Rows are points. Each copy is the shape, with its points in the same order, stretched, turned, moved and blurred by noise. Some copies are also mirrored. Which?

Shape:
[[-27 -21  -8]
 [ 22  -8  -7]
 [ 26 -12  -6]
 [ -9  24  54]
 [ 22 -53 -10]
 [ 20  -1 -23]
 [ -3 -18 -10]
 [  5 -12  -8]
 [-18  43  17]]
Copy 1 (9 x 3):
[[-22  -7  17]
 [  9 -14 -23]
 [ 11 -19 -24]
 [ 49   2  40]
 [-13 -54 -26]
 [ -7   2 -26]
 [-12 -11  -2]
 [ -6  -8 -13]
 [ 21  42  34]]
Copy 1 is: only turned
Copy 2, 9 rows:
[[-45  11 -17]
 [  2 -31  -8]
 [  0 -35  -6]
 [  7  30  55]
 [-44 -60 -12]
 [  8 -24 -25]
 [-26 -11 -15]
 [-12 -13  -9]
 [ 26  45   9]]
Copy 2 is: only turned
Copy 3 (9 x 3):
[[-38 -15  14]
 [ 11  -7  -3]
 [ 18  -5  -8]
 [ 17  -2  59]
 [ -7 -37 -19]
 [  7   8 -11]
 [-16 -13   4]
 [-12  -4   4]
 [  0  30  45]]
Copy 3 is: only turned

Shape, 9 rows:
[[-12 -11  13   2]
 [ 10   6   7   6]
 [ -7  -5   8   8]
 [ -6  -5   0  -9]
 [ -5  15  -5  -5]
 [ 22   9 -11  12]
 [-10  24  11 -36]
 [ -9   2 -50  13]
 [-10   1 -11 -26]]
Copy 1:
[[ -8   5  14  19]
 [  3  -4  12 -14]
 [ -6  -3   9  11]
 [ -4  16  -1   7]
 [-15   3 -10 -13]
 [ 16 -12  -4 -28]
 [-40  45   2 -19]
 [  9 -21 -60  -3]
 [-12  32 -21   1]]
Copy 1 is: mirrored
Copy 2, 9 rows:
[[  3  11  13  14]
 [-15  -4  14  -9]
 [ -6   9   9   8]
 [  8  -5   3   1]
 [ -2  -1  -6 -16]
 [-26 -20   1 -13]
 [ 26  -4   3 -37]
 [-15 -10 -45  10]
 [ 21 -12 -12  -8]]
Copy 2 is: mirrored
